Rows are points. Each copy is the shape, with its points in the same order, stretched, turned, moved and blurred by noise. Say if it was mirrored as well.
In the rows, zero is written as 128.

Shape (8 x 2)
[[181 112]
 [107 113]
 [101  91]
 [ 93 170]
 [ 95 153]
 [163 158]
 [151 114]
 [168 112]]
Copy 1 (8 x 2)
[[106 174]
 [ 95 100]
 [ 72 100]
 [152  75]
 [130  82]
 [147 147]
 [ 99 142]
 [102 167]]
Copy 1 is: mirrored
Copy 2 (8 x 2)
[[110  74]
 [153 144]
 [173 133]
 [109 191]
 [123 182]
 [ 81 118]
 [124 106]
 [118  84]]
Copy 2 is: mirrored
Copy 3 (8 x 2)
[[192 137]
 [115 142]
 [108 162]
 [101  82]
 [100  97]
 [169  95]
 [159 139]
 [177 141]]
Copy 3 is: mirrored

Shape (9 x 3)
[[115 105 170]
 [124 140  63]
 [125 150 184]
 [151 123  68]
 [137 106 132]
 [113 111 188]
 [ 93 162 148]
 [127 125 180]
 [152 140 163]]
Copy 1 (9 x 3)
[[118  84 154]
 [112 154  68]
 [114 110 189]
 [140 154  69]
 [138 106 120]
 [111  74 173]
 [ 75 129 155]
 [123  94 176]
 [139 124 164]]
Copy 1 is: only turned
Copy 2 (9 x 3)
[[ 99 135 165]
 [120 140  50]
 [125 180 167]
 [142 116  59]
 [122 120 126]
 [100 148 181]
 [ 96 193 129]
 [119 154 169]
 [148 156 150]]
Copy 2 is: only turned
Copy 3 (9 x 3)
[[133  91 170]
 [147 123  75]
 [135 138 178]
 [117 108  69]
 [122  96 127]
 [132 104 185]
 [166 131 152]
 [124 111 177]
 [111 140 155]]
Copy 3 is: mirrored
Copy 4 (9 x 3)
[[112  97 176]
 [139 150  78]
 [136 131 199]
 [159 122  77]
 [135  98 140]
 [110  99 195]
 [114 165 165]
 [130 108 190]
 [158 116 176]]
Copy 4 is: only turned

Shape (8 x 4)
[[188 107 162 139]
 [184 170 154 166]
 [ 96 142 185  91]
 [132  94 113 123]
 [148 150 171 121]
 [ 96 135  97 144]
 [132 162 142 166]
 [ 97  93 127 142]]
Copy 1 (8 x 4)
[[176 118 193 127]
 [166 167 182 177]
 [ 81 168 149  86]
 [150 104 123 118]
 [133 164 170 122]
 [106 129  89 157]
 [124 151 147 170]
 [106  87 127 129]]
Copy 1 is: only turned
Copy 2 (8 x 4)
[[169 181  91  97]
 [143 216 133 129]
 [103 109 158  75]
 [162 120 110 144]
 [132 161 144  92]
 [123 119 140 186]
 [109 176 133 151]
 [119 110  97 150]]
Copy 2 is: mirrored
Copy 3 (8 x 4)
[[196 106 160 145]
 [177 147 165 195]
 [113 174 174  84]
 [136  93 109 117]
 [153 161 166 132]
 [ 75 115 105 136]
 [122 147 156 175]
 [ 92  91 140 114]]
Copy 3 is: only turned
Copy 4 (8 x 4)
[[ 88 160 181 161]
 [143 221 158 155]
 [166 107 190  95]
 [ 88 113 127 153]
 [142 165 173 122]
 [147 126  91 146]
 [171 174 139 162]
 [123  98 128 166]]
Copy 4 is: mirrored

Shape (12 x 6)
[[125  40 124  96  98 136]
 [ 91 141 139  68 146 124]
 [174 120 155 121 106 160]
 [111 184 188  84 112 130]
 [182 151  66 131 109 114]
 [114 156 111 164 139 149]
 [115 190 121 111  64  62]
 [150 178 108 156 161 132]
 [ 85 170 164 121 138 147]
 [140 122 101 130  98 155]
 [148 168 135 148 112  79]
 [105 131 137 167 112 189]]
Copy 1 (12 x 6)
[[107  71 154  58 141 124]
 [114 142  91  94 150  80]
 [159  93 147 127 110 100]
 [125 149 101 126  98  42]
 [194 148 136  94 118 168]
 [121 132 107 150 112 146]
 [138 203 137  83  77 105]
 [164 159 115 158 137 139]
 [ 98 146  91 150 110  80]
 [140 103 120 103 102 146]
 [153 179 164 126 115 113]
 [ 96  90 105 154  84 131]]
Copy 1 is: mirrored
Copy 2 (12 x 6)
[[ 80  50 176  96  94 115]
 [115 152 165  74 153 142]
 [156  90 148 140  94 168]
 [151 195 168 110 110 157]
 [168  91  60 113 107 131]
 [115 136  97 156 145 142]
 [151 191  96 101  77  80]
 [162 134  88 139 155 145]
 [110 182 155 138 145 154]
 [113  96 104 125  95 154]
 [170 153 105 144 113  91]
 [ 84 118 123 174 120 176]]
Copy 2 is: only turned
Copy 3 (12 x 6)
[[ 98  73 157  86  67 143]
 [109 125 129  58 169 118]
 [163 117 158 131 103 137]
 [127 179 165  93 164 118]
 [180 122  86 119  99  86]
 [128 158  82 132 135 137]
 [112 183 129  88 119  41]
 [161 138  72 145 155 124]
 [104 166 125 113 162 138]
 [134 128 109 106  92 137]
 [130 147 111 142 136  68]
 [113 157 114 135 101 178]]
Copy 3 is: only turned
Copy 4 (12 x 6)
[[113  32 146 164  78 135]
 [ 82 104 133  71 120 146]
 [181 101 164 125  89 154]
 [120 140 179  49 113 133]
 [172 136  73 133  75 100]
 [121 175 136 136 124 155]
 [105 159 140  83  80  47]
 [156 186 104 119 133 145]
 [ 98 159 167  97 147 158]
 [139 128 132 146  70 155]
 [150 153 135 110 121  77]
 [119 149 180 163 100 187]]
Copy 4 is: only turned

Shape (14 x 8)
[[126 175  89 142 158 157 130 133]
 [123 139 111 163 180 150 170 166]
 [ 77 143  84 162 166 141 144 142]
 [179 112 154  91 100 106 172  87]
 [118 126 107 181 114 135 121 133]
 [145 181 173 117  79 105 175 107]
 [127 126 181 131 116 113  94 136]
 [154 128 172  90 102  84 161  50]
 [167 172 143  74 110  66 156 101]
 [127 123  95 165 149 144 130 160]
 [153 115 142 134  95  65 145 117]
 [180 138 117 161 146 120 141 100]
 [139 192 143 121 133 114 169  99]
 [124 148 100 130 117 161 134 147]]
Copy 1 (14 x 8)
[[105 157  89 170 139 161 139 128]
 [125 115  79 160 137 150 172 173]
 [ 71 118  70 181 133 139 145 155]
 [160 134 141  74  79  99 158  82]
 [115 109 126 191 112 122 123 131]
 [123 173 157 109  44 131 173 113]
 [117 137 183 120 118 108 122 141]
 [117 145 167  69  77  86 177  62]
 [136 210 129  85  86  86 172  92]
 [129 114  93 180 137 130 127 155]
 [146 143 145 130  82  64 157 116]
 [155 137 132 157 134 118 174  93]
 [108 179 127 122  92 139 188 110]
 [121 138  97 157 104 152 108 132]]
Copy 1 is: only turned
Copy 2 (14 x 8)
[[161 189 117 140 158  92 105 152]
 [169 159 140 141 161 112 154 172]
 [130 186 123 145 152  84 143 200]
 [127  80 144  53 145  81 123  72]
 [139 137 123 155 114  70 132 149]
 [124 158 155  76 110  81 145  59]
 [ 88 115 130 149 110 136 126  83]
 [ 85  95 165  59 159  69 112  58]
 [112 144 127  73 174  87 138  45]
 [157 137 113 156 144 102 139 168]
 [103  97 121 110 140  72 166  74]
 [159 122 149 142 171  64 118 106]
 [133 186 160  92 155  80 130  92]
 [159 162 102 117 119  99 116 145]]
Copy 2 is: mirrored
Copy 3 (14 x 8)
[[130 180 102 145 159 134 122 130]
 [103 142 111 152 199 133 137 177]
 [ 75 152  97 153 180 130 132 140]
 [176  91 197 153 102  84 168 111]
 [101 121 108 132 182  84 114 106]
 [140 156 209 120 110  65 168 125]
 [108 119 182 108 114 105  76 120]
 [156 116 222 179  87  83 161 103]
 [167 142 175 159  60  76 152 145]
 [113 130  88 140 184 110 107 137]
 [128  86 157 148 108  48 131 128]
 [166 131 140 183 170  96 119 128]
 [137 182 175 157 131  93 151 136]
 [127 142 104 119 154 115 133 110]]
Copy 3 is: mirrored

Shape (15 x 9)
[[104 158 129  74 177 130 178 135 101]
 [159 140  86 113 119 185 134 125 184]
 [131 126 133 125 167  95 177 121  96]
 [108 171 114 117 148 141 153  85  64]
 [103 122 110  91 181 125 116 117  51]
 [109 143 137  95 176 144 139 116  93]
 [112 132 106 130 171 125 137 130 105]
 [105 212 138 132 116  67 139 188 197]
 [138 118 130  93  85 145 128 119 156]
 [162 153 139  96 163 130 137 136  82]
 [169 138  83  90  99 165 132 125 152]
 [118 173 127  97 117  56 134 168 207]
 [124 135 121 116  97 169 148 163 166]
 [165 130 126 114  92 163 110 155 164]
 [119 150 152 107 187 140 139  91 116]]
Copy 1 (15 x 9)
[[ 87 188 140  62 148 138 147 117  94]
 [197 178  85 108 143 130 141 119 203]
 [104 138 153 112 138  94 169 114 105]
 [110 174 119 141 174 139 136  63 103]
 [122 164 115 104 155 117  92  91  59]
 [117 183 140 106 133 127 125 101 104]
 [114 161 108 121 142  96 128 113 117]
 [ 75 136 159  95 187 143 135 193 216]
 [169 129 118 107 131 174 129 102 170]
 [149 175 156 110 168 118 138 133  84]
 [199 162  83 103 168 146 133 119 174]
 [ 99 115 148  58 175 129 138 169 216]
 [152 161 103 109 127 175 149 144 182]
 [192 149 110 121 132 156 117 144 184]
 [116 182 159 111 130 106 131  83 118]]
Copy 1 is: mirrored
Copy 2 (15 x 9)
[[108 106 147  79 181 151 186 152 102]
 [132 152  73 128 125 212 139 125 171]
 [116 101 128 138 166 113 152 163  99]
 [129 154 135 104 149 125 177 129  64]
 [135  90 133  85 190 117 162  91  67]
 [123 118 149 100 177 148 160 119  86]
 [128 110 121 134 167 113 159 118 122]
 [106 174 173  91 149 114 114 183 238]
 [122 123 116 101 106 178  94 140 134]
 [175 124 125 111 175 140 155 158  90]
 [155 146  71  93 119 199 129 133 151]
 [ 85 152 144  75 169 123  91 181 224]
 [129 120 133 101  97 170 146 136 182]
 [170 130 109 120 109 187 109 142 180]
 [113 138 156 135 188 160 151 126  87]]
Copy 2 is: mirrored
Copy 3 (15 x 9)
[[153 114 106 126 163 144 179 205 151]
 [140 150 118  74 132 166 141  82 163]
 [166 114 104 165 146  99 177 163 130]
 [160 123  81 182 135 175 153 175 149]
 [159  92  57 146 166 135 121 198 120]
 [146  94 103 140 165 145 143 179 144]
 [136 123  82 142 161 117 145 147 136]
 [ 98 221 170 105 128  68 144 157 187]
 [142 127 141  86  90 135 125 124 140]
 [187 120 124 137 174 143 128 180 127]
 [168 155 113  71 112 168 130 112 145]
 [123 187 149  75 109  58 145 156 195]
 [108 160 149  82 121 144 146 120 124]
 [137 150 157  75 127 139 104 105 124]
 [149  78 116 157 166 141 148 157 174]]
Copy 3 is: mirrored

Shape (16 x 11)
[[142 175 117 125 113 153 151 112  96 189 156]
 [107 186 148 140 164 160 159 124 150 114 154]
 [ 90 105 184 122 129 133 117 120 173 120 166]
 [ 77  98 150 134 161 129 157 100 149 115  97]
 [135 106 121 145  10 145 156 121 156 121 128]
 [105 112 135  86 162 107 129 105 140 117 112]
 [105 169 133 146 165  53  68 154 164 109 141]
 [242 126 159 150 160 103 154 127 122 101 100]
 [174 212 151 127 106 122 144 172 108 119 160]
 [123  89 127  89 161 115 106 112  98 141 115]
 [103 101 174 127 165 146 127 152 117 131 138]
 [103 116 117 106 162 134 155 217 163 117 140]
 [ 79  99 123 105 151  59 163 101 128 114 198]
 [167 146 118 139 163 157 139  98  90 157 127]
 [107 105 171 144 141 132 164 122 109 117 133]
 [122 124 119 113 150 135  77 115  86 117 157]]
Copy 1 (16 x 11)
[[129 190 146 113  76 127 136 124 116 131 129]
 [ 82 138 156  91 131 159 135 119 150  89 159]
 [107  78 159 122 127 123 118 147 183 153 167]
 [ 86  67 165 115 154 163 151 152 144 134  93]
 [144  96 162 155  18 123 159  78 190 180 101]
 [128  81 135 104 167 123 131 130 143 132 120]
 [115 103 158 167 198  83  90  97 128  78 185]
 [183 154  63 157 170 177 157 101 190  87 138]
 [144 195  94 131  95  98 152  77 165  62 180]
 [138  91  98 130 156 126 117 144 108 143 123]
 [102 105 112 136 134 146 146 166 131 110 155]
 [121 100 139 120 126 146 207 127 101  84 185]
 [ 63 102 156 101 183 108 148 102 149 195 145]
 [129 167 106 124 123 175 117 131 107 120 127]
 [ 82 110 118 132 129 151 165 144 157 131 121]
 [106 106  87 136 132 121  72 114 100 132 162]]
Copy 1 is: mirrored
Copy 2 (16 x 11)
[[122 122 190 103 108 123 154 134 118 165 168]
 [126 202 174 111 109 175 111 105 124 141 132]
 [143 175 140 140 145 104  95 103 181  94 138]
 [137 167 138 175 129 122 160  99 143  88  82]
 [ 82  85 132 114  97 103 134 173 161  56 199]
 [150 140 102 145 132 110 131  80 135 121  71]
 [118 195  90 182 162 144  58 118 119 167 106]
 [203  99 130 189  73 169 119 118  57 142 183]
 [144 141 166 100  81 159  70 154  67 169 176]
 [155  95 126 161 141  92 140  88 124 130  70]
 [168 147 175 161 142 125 111 124 130 108  99]
 [169 148 127 110 185 176  82 172 110  93  85]
 [146 178 100 133 184  61 133  55 105  93 122]
 [140 108 184 148 102 147 161  99 103 164 143]
 [155 151 176 165 115 110 142 112 111  92 126]
 [111 107 152 143 137 111 103  69 123 145  93]]
Copy 2 is: only turned
Copy 3 (16 x 11)
[[168 161 134  67  67 151 141 157 136 145 101]
 [ 88 184 120 149  95 167 134 156 126 119 117]
 [ 59 146 172 153  86  94 138 132 139 147  96]
 [ 60 144 122 143 139 119 207  98 119 100 114]
 [127  64 120 100  78  77 183 185 198 148 117]
 [106 153  99 137 136 100 147  94  97 116 102]
 [ 97 113 160 170 166 146  42 102 139  89  79]
 [219 159 143 188 200 130 159 144 171 154 136]
 [200 148 146 149  83 147  83 198 152 126  93]
 [141 136 133 121 134 100 153  88  72 138 106]
 [ 95 150 192 152 112 116 167 135  86 133 110]
 [ 81 169 160 135 151 101 115 192  68 101 135]
 [111 179 146 113  73  77 108  65 147  77 158]
 [174 160 125 109 122 164 166 125 112 158 131]
 [112 148 170 149  98 116 197 123 133 113 125]
 [146 113 140 141  86 130 108  97  74 152 123]]
Copy 3 is: mirrored
